Each row is a point. Examples show where two turns around zero, p and q, send a point. Where does a point land after both, in the order given? Backwards means that the second turn is done in reverse. Each puzzle has new turns, and all numbers are rounded.
In the rows, zero is written as 128.

Turn p:
[179 151] -> [184 124]
[ 98 134] -> [104 147]
[108  99] -> [ 97 112]
Turn q:
[185 135] -> [185 127]
[ 83 101] -> [ 80 107]
[119 159] -> [123 160]
[125 116] -> [123 117]
Where do these land?
p, then q backwards: [109 150] -> [118 155]
q, then p: [ 82 149] -> [103 172]
q, then p: [168  81] -> [133  66]
p, then q: [165 139] -> [164 115]
q, then p: [116 121] -> [114 129]

Turn p:
[ 97  85  92 107] -> [110  67 116 108]
[130 155 123 166] -> [118 158 103 153]
[106  86 149 149] -> [111  96 151 164]
[134 157 151 165] -> [122 169 128 160]
[153 162 140 112] -> [148 165 134 109]
[178  94  97  84] -> [191  90 119  94]
[ 99 157 143 114] -> [ 97 150 143 108]
Turn q:
[126 123 103 134] -> [133 124 103 127]
[123  93 149 156] -> [134 106 137 171]
[175  94 148 170] -> [186 120 145 171]
[101 189 118  97] -> [ 83 169 122  85]
[115 141 122  83] -> [104 122 133  86]
Where do these land?
p, then q: [176 120 225 122] -> [158 182 211 163]
p, then q: [107 138 131 145] -> [106 136 116 139]
p, then q: [101 109 105 113] -> [115  88 120 125]
p, then q: [129 119  77 157] -> [143 112  73 128]
q, then p: [116 146  97 119] -> [118 122 109  96]
q, then p backwards: [140 136 133 112] -> [131 133 135 108]

Turn p:
[105  93 119 103  93 115] -> [111  93 119 106  96 101]
[122 167 151  71 150 112] -> [120 161 126  75 170 107]
[ 93  98 156 163  91 141] -> [ 94 120 162 147  74 128]
[161 129 184 164  97 132] -> [160 156 184 137  90 133]
[165  92  96 127  94 134] -> [168  88 108 127  93 136]
[123 107 106 141 183 156] -> [112  98 125 150 167 170]
[142 182 137  98 171  81] -> [146 168 122 111 196  91]
[159 175  97 137 133 151] -> [157 163  89 140 138 158]
[ 83 109 106 148 140 130] -> [ 85 105 118 158 129 127]
Turn q:
[170 170  97 127  91  98] -> [193 151 108 126 102  98]
[142 129 138 160 175 154] -> [123 146 144 155 177 150]
[145  89 191 153  66 147] -> [142  90 198 143  79 166]
[ 81 154 120 156 124 131] -> [ 97 161 106 150 104 139]
[161 123 142  93 150  80] -> [142 110 146 112 151  67]
[ 88 107  88 116 134 135] -> [ 99 110  79 119 129 141]
[109 124 120  91 156 151] -> [100 128 115  90 154 136]
Where do these land?
p, then q: [102 140 130 185 108 160] -> [123 160 128 156  84 169]
q, then p backwards: [ 54  94  92  94 114 103] -> [ 66 102  75  93  94 138]
p, then q backwards: [129 178 135 116 127 131] -> [125 174 116 122 144 141]
q, then p backwards: [150 131 140 174 159  97] -> [130 137 129 176 154  88]
p, then q backwards: [172 113 115 113 154 141] -> [168 104 108 122 127 156]
p, then q: [152 117  88  91  79 133] -> [175  90  93  96 115 127]
p, then q: [136 122 195 124 156 130] -> [100 145 189 108 139 117]

Turn p:
[ 94 155 170 160 122 114 131 179] -> [104 141 167 178 116  96 127 168]
[135  79 102 139 105 152 140  66] -> [118  81 113 109 135 187 122  84]
[183 121 154  86 195  96 172 141] -> [175 133 115 116 173  80 208 123]
[137 140 151  77 142  94 177 175] -> [135 125 116 120 119  68 192 163]
[134 121 101 135  98 109  95  90] -> [120 115 124 104 120 130  83  87]
[146 120  71 138 125 152 131 115] -> [146 123  81 133 118 161 112 106]
[123 104 118 160 100 152  80 131] -> [138 110 144 137 123 159  68 134]
[120 172 149 152 101 150 111 121] -> [117 159 166 141  92 144 113 122]
[119 102 106 104 121 172  96 102] -> [134 124 116  86 134 180 101 137]
[ 89 167 159 128 172  89 147 159] -> [ 93 170 137 155 151  75 157 156]
Turn q:
[138  79 142 131  97 138 170 123] -> [115  77 173 116 123 142 145 118]
[116 171 132 165 167  95 101 112] -> [122 170  94 180 148  99 126 119]
[141 162 118 138 145 168 153 140] -> [153 143 113 119 160 162 158 126]
[102 148 131  92  89 182  88 152] -> [140 170 137  91  98 181  87 141]
[117  97 153 168 168 122 119 141] -> [106 118 142 159 180 114 107 141]
[189 174 123  87 142  87  95 178] -> [208 147 103 133 105  86 129 185]
[165 114 118 118 117 126  99 127] -> [159 102 118 131 109 124 102 130]
[109  85  87 122  89  86 155 112] -> [ 75  79 121 118  80 115 148 129]
[103 168 143 163 110  94 159  78] -> [ 97 157 133 171 110 117 176  81]
[ 99  82 132  97 156 183 141 118] -> [104 116 144  63 169 141 102 110]
Where do these land?
p, then q: [ 79 107 148 167 118 121 132 129] -> [ 83 142 148 146 159 137  99 139]
q, then p: [136  96 157 136 121 133  60 148] -> [161 136 172 131 142 121  68 141]
p, then q: [109  92  98 165 141 120 155 135] -> [ 89  99  98 142 161 142 115 130]
p, then q: [156 178 101 157  77 155 100 127] -> [158 136 133 160  71 172 103  94]
q, then p: [115 147 167 151 173 105 141 120] -> [107 161 134 161 157  98 146 104]
p, then q: [112 122 115 166 129 206 112 162] -> [159 130 126 151 157 205 103 152]
p, then q: [162 122 141  66 121 116 174 147] -> [132  84 146  95 103 106 183 148]
q, then p: [132 160 114  66 155  70 131 121] -> [117 120  94 112  93  52 136 103]
p, then q: [117 134 122 122  98 161  93 114] -> [148 149 139 110 110 155  92 127]
q, then p: [160 122 116  85 146  94 183  77] -> [103  80 102  91 139  95 172  84]

Turn p:
[177 151  81 116 121 127 161 147 171] -> [170 123  93 119 123 160 173 171 153]
[126 134 133 140 150 129  89 160 152] -> [138 120 136 151 141 142  89 139 160]
[159  82  93 155 121 118 138 118 166] -> [169  81 100 154 118 126 160 112 137]
[163 115 158 116 109 164 106 152  69] -> [124 129 160 141 124 156 103 149  54]
[176 163 128 135 173 120 154 108 108] -> [181 163 132 100 170 121 144 136 113]
[ 92 147 168 109 116 181  82 128 148] -> [ 75 124 158 118 133 183  88 109 145]
[ 75 108 131  78  99  94 119  97 117] -> [ 86 122 132  90  67  91 117 106 132]
[ 73 186 156 134  93  92 105  87 121] -> [ 90 203 138 117  94 119 114  80 159]
[103  84 129 159 155 102 182 148 161] -> [123  90 130 158 154  72 171 135 163]
[136 111 102 137 144 152 143 135  67] -> [126 126 101 130 155 109 121 144  66]
Turn q:
[182 119 145 134  73  85 169 122 149] -> [183  99 125 139 115 109 167 164 183]
[ 86 103 145 127 164  95  77 146 152] -> [ 92 126 132 114 140  98  51 129 139]
[181 156 123 165 137 120 154 142 184] -> [144 157 119 142 141 157 148 131 208]
[ 69 147 119 108 114 104 123 142 105] -> [ 81 128 122 107  97  90 133 137 102]
[176 117 111 195 155 153 172 118 117] -> [135 129 121 200 160 186 156 131 145]
[122 128 123 105 146 124  95 170 102] -> [120 165 121 115 131 115  98 154  95]
[120 144 118 125  82 160 101  92  98] -> [150 123 133 133  78 129 140  89  87]
[ 82 110 131  91  93 169 124 130 117] -> [121  98 143  82  96 143 126 127  79]
[173 115  80 137 170 162 159  81 129] -> [149 121  86 156 183 176 157  89 122]
[ 90 141 185  93 145 108 105 137 125] -> [106 136 177  93 138  78 104 130 118]
Where do these land?
q, then p backwards: [149 118  90 130 161  70  97  55 115] -> [100  91  82 206 162 109 119 102 116]
q, then p backwards: [105  95 167 106 129 110 149 145 127] -> [122 104 145  90 163 136 144 157 124]
q, then p: [ 92 155 117 139  83 176  93  90 148] -> [102 131 129 103  83 159 153  69  93]
p, then q backwards: [106 107  99 110 128 172 148 157 114] -> [ 92  90 100 120 142 116 160 145 113]
q, then p: [186 139 114 170  84 131 121 133 159] -> [156 123 112 155 124 196 170 124 142]
p, then q: [ 88  77 154 134 158 118 137 133 149] -> [113  79 135 135 152 100  89 137 156]
q, then p backwards: [156 144 165  87 132  84 181 168  66] -> [152 135 141 123 156 100 218 177  91]
p, then q: [ 83 128  83 154 159 165 107 112  76] -> [ 91 147  72 148 137 101  97  88  85]
p, then q: [148 161 161 138 111 155 168 136 139] -> [101 140 168 120 150 159 166 133 128]
p, then q backwards: [176 154 126 132 148 128 156 119 146] -> [180 135 135 102 126 145 155 131 134]
q, then p backwards: [151  92 164 125 127 149  86 138 160] -> [156 138 144 110 166 124  69 131 137]
q, then p: [ 97 165  98 111 115  77  93 150 136] -> [118 160  93 118  65 115 120 137 166]

Turn p:
[117 152 134 124 148 136 139 130 129 143 130] -> [122 144 137 128 128 112 149 110 116 133 130]
[143 104 143 116 137 134 118 132 106 133 132] -> [122 101 136 129 156 138 126 128 122 132 141]
[122 122 133 145 115 128 155 158 137 122 116] -> [149 123 127 145 125 115 127 138 116 130  92]
[163 135 139 121 105 113 122 109 135 122 139] -> [130 123 134 134 131 128 102 114 167 114 137]
[115 144 138 128 145 135 147 118 138 115 140] -> [127 148 131 126 130 126 150 113 124 105 119]
[132 147 102 139 124 111 126 146 140 146 135] -> [125 150 111 137 120 100 116 137 135 147 130]
[107 134 122 108 101 126 127 130 139 133 145] -> [136 134 141 119 111 106 126 150 132 111 142]
[167 113 105 116 117 126 132 110 124 120 116] -> [140 105 105 107 135 135 113 118 159 135 130]
[115 108 139 142 103 126 129 119  75 135 139] -> [130  84 120 158 114 136 128 131 107 114 156]
[119 109 137 131 225 115 121 110 145 124 116] -> [ 60 148 118 107 164 161 170 117 119 141  99]
[136 121 133 131 106 142 120 113 141 140 122] -> [144 123 142 132 118 140 131 133 152 137 135]
[113 126 138 120 104 134 116 135 115 105  89] -> [142 109 147 112 103 147 105 128 104 129 115]
[116 148  99 145 134 138 112 154 141 125 145] -> [138 172 112 132 129 121 121 146 111 138 136]
Turn q:
[ 99 133 115 115 145 148 151 116 139 108 131] -> [124 134 137 103 156 150 127 131 141 104 146]
[104 163 116 113 116 164 158 144 154 123 138] -> [128 153 133 101 141 173 156 159 131 127 144]
[106 112 142 126 138  89 110 123 111 108 103] -> [114 111 141 153 138 101 117 121 119  89 111]
[108 153 156 111 142 151 157 118 154 128 146] -> [130 129 170 104 139 150 150 143 155 132 146]
[134 112 143 140 137 108 123 147  99 121 109] -> [132 102 118 144 138  94 130 131 114 121 113]
[148 139 110 160 103 127 113 117 120 156 121] -> [110 130  99 156 106 136 125 116 119 159 137]
[158 123 122 133 105 109 134 122 125 126 137] -> [153 137 115 153 109 123 120 125 131 134 135]
[143 127 117 124 112 118 113 139 145 152 137] -> [128 154 120 132 104 127 130 124 128 145 110]
[138 101 115 143 137 116 130 128 114 154 118] -> [119 124  97 131 127 100 128 107 137 135 124]
[117 120 143 122 107 152 124 127 135 122 150] -> [127 129 140 107 106 133 117 154 128 128 140]
[139 109 134 115 145 120 112 122 109 114  84] -> [131  89 120 134 131 122 123 104 119 101 101]
[148 135 112 129 129 120 110 128 101 146 143] -> [133 137 120 133 119 114 126 102 101 150 134]
[121 136 138 134 147 144 129 133 156 105 145] -> [133 131 151 113 151 144 112 148 141 138 122]
Where do these land?
q, then p backwards: [133 105 105 131 114 123 145  98 151 130 128] -> [150 143 112 142 113 115 119  97 138 116 142]
p, then q backwards: [125 124 129 147 132 131 140 139 100 134 138] -> [137 139 122 141 121 117 129 133 101 124 113]
p, then q: [128 139 104 133 120 124 124 123 133 158 152] -> [130 169 131 143 131 123 131 136 133 144 133]
q, then p backwards: [137 125 138 127 131 107 107 139 123 117 130] -> [124 135 142 133 118 122 140 155 129 125 121]
p, then q: [ 96 135 119 125 122 113 136 157 128 134 120] -> [126 129 119 153 122 107 147 133 102 114 124]
q, then p: [141 142 107 157 115 136 176 140 114 134 102] -> [146 144  74 131 146 109 156 139 132 139 126]
q, then p: [156 114 142  89 145 127 123 131 129 110 159] -> [121 108 153 120 147 133  96 101 159 131 131]
q, then p: [133 139 122 136 142 115 130  96 133 135 121] -> [122 142 130 138 120 149 152 128 144 123 132]
p, then q backwards: [136 134 148 104 126 139 124 150 101 137 125] -> [128 138 141 130 153 128 117 119  97 114 142]
p, then q: [101  95 119 102 154 169 122 125 155 148 127] -> [161 130 133  95 140 116 185 138 142 128 129]
q, then p: [125 134 145 114 105 146 121 103 106 116 121] -> [150 105 132 139 139 142 123 145 125 102 143]
p, then q: [118 144 122 131 117 126  99 111 135  89 109] -> [127 119 137 114 101 165 122 136  96 125 129]
q, then p: [124 146 151 127 153 114 128 126 142 122 164] -> [104 135 165 150 144 123 131 109 134 131 121]
p, then q backwards: [140 118 141 169 114 122 118 154 142 128  98] -> [162 142 137 151 121 117  98 136 158 115 124]

Turn p:
[119 173 120 110 164 176 168 159 134 157 156 125] -> [109 138 155 150 185 144 159 187 105 126 139 136]
[125  84 166 145 152 106 118 116 179 164  89 103] -> [105  72 135  87 124 130 150 110 178 160  99 106]
[151 172  98 165 139 100 128 109 116 140 164 113] -> [162 132  90 181 146 117 153 124 111 152 128 108]
[ 83 100  94 150 154 173  89 106 176 119 143 158] -> [103  93  81  90 155 158 125 114 121 145 179 177]
[166 103 116 116  79 171 172 135  91 145  83  90] -> [186 134 208 105 112 127 114 140 101 140  90 147]
[159 130 148 101  65  92  95 157 127 110 100 137] -> [144 159 122 115  52 117  95 150 159 116 114 110]
[130  96  94 120  78  82 170 106 118 160 120 155] -> [167 109 143 125  83  66 165 114 125 103 130 156]
[109  99 170 125 143 134 121 112 168  89 168  85] -> [ 88 147 143 121 130 175 145  77 157 156 157 112]
[116 124 157 173 110 103 162 163 124 165  88 136] -> [106  81 146 149  90 113 140 145 125 127  67 136]
[ 79 132 104 100  92  77 129 112 123 118 111 121] -> [130 135 110  99  79 110 159 108  97  88 136 106]
[161 173 170 137 151 179  81 116  87 128 138 161] -> [106 171 103 145 181 108  58 150 127 160 109 134]
[105 118 121  97 168  98 106 173 106 101 162 125] -> [104 120 130 153 131 142 106 127 128  84 181  80]
[162 161 105 123 170 174 125  99 115  69 142 156] -> [154 174  98 141 199 156  96 118 130 107 136 157]
Turn q:
[156 160 116 109 126 171 139 132 123  91  99 119] -> [115 127 126  97 100 141 103 122 110  71 112 128]
[155 102 132 111 166 152 155 188 123 158  87 151] -> [167  59 139  96 142 161 153 126 136  91 148 126]
[ 91  77 170  96 161 100  91 110 171  93  96 134] -> [111 109 139 188 133 119 125 100  93 133 197  71]
[167  90  93  97 109 104 119 121 134 157 133 105] -> [155 158 114  86 157 127 115 110 159 143 156 100]
[ 94 103 108 142 139  95 147 109  74 152 188 118] -> [181 152  82 156 154 108 135 154 127 176 117 161]
[123 141 132 145  87 198 134 148  79  96 128 163] -> [138 107 145 109  60 165  95 162 104 132  93 158]
[129 126 191 123 170 116 141  91 213  77 130 136] -> [ 91 132 152 197  99  99 155  56 121  91 169 122]
[144 186 135 168  97 150 162 106  81 158  98 145] -> [117 129 122  88 103 151 169 135 111 135  42 142]
[134 118 166 162 133 177 118 118 147 138 148 112] -> [125 156 155 157  96 162 157 144 149 115 138 138]
[102 164  89 147 154 111 129 107 123 138 102 182] -> [ 84  79  74 133 136 127 137 122 128 147  95 132]
[140 100  48 146 149  98 111 110 136 107  90  74] -> [135 144  75 138 163 115  87 132 168  98 113  54]
[116 131 104  91  81 129 137 152 140 168 134 137] -> [124 120 133  65 128 102 130 150 140 156 152 135]
[133 160 141  94  98 127  88 162  89 169 177 140] -> [120 145 157  85 166 150 114 155 109 170 140 188]
[127 139 135 169 132  51 127 116 144 128 151 146] -> [115 128 135 168 164  94 137  90 150 169  96 135]
[109 124 161 120 116 141 121 148 142  90 158  59] -> [139 176 174 156 121  99 109 161 114  94 151 130]
Where do these land?
p, then q: [ 93  85 152 150  97 104 148 134 127 163 184 165] -> [142 123 136 161 111  82 151 125 138 213 115 134]
q, then p backwards: [125 134 133 149 146 135 128 141 167 173 127 104] -> [133 135 139  98 153 114 159 137 169 141 144 136]
q, then p: [116 104 163 159 121 114 107 164 166  97 132 135] -> [ 84 113 128 144 106 132 125  99 155 178 107 124]
q, then p: [160 169 108 129 118 171 173  65 128  93 148 134] -> [163 175  79  93  89 116 136 132  92  95 115 165]
q, then p: [ 95 102  90 134 139 114  60 134 132 166 128 147] -> [108  68 138 129 154 147 143 161 117 162 175 118]
p, then q: [179 166  84 148 106 157 137  98 105 101  98 105] -> [118 123 119  80 145 196 123  93 130  94  88 129]
p, then q: [170 162 145 130 114 114 122  96  85 110 113  93] -> [ 95 159 127 105 161 149 142 118 120  99  83  98]
q, then p: [ 61 117 120 136 134 120 119 185 131 134 144 105] -> [104  79 137 179 105 143 110 145 163 122 141 105]
p, then q: [132 191 172 104 198 178 119 190 129 132 158 172] -> [ 95  62 146 198 162 125 116 203 143  85 137 160]
p, then q: [175 121 120 119  81 173 150  87  94 108  61 101] -> [ 96 128 147  72 144 189 136  68  75 113 120 112]
q, then p: [ 77  97 156 142 171  89 134 137 129 129 111 147] -> [141  69 155 172 134 123 131  88 131 149 118 131]
p, then q: [169 142 134  77 128 162 115  77 114  91 109  81] -> [ 78 166 121  96 159 156 144 103  93  71 135 150]
q, then p backwards: [141  64  99 108 139  75 151 143 126 145 156 150] -> [183  93  88 141 150 122  97  78 133 144 149 128]
q, then p backwards: [ 99 137 116 109  99  87 130 140 158 151 123 153] -> [114 104 148 125 138 132 107 103 133 188 140 130]
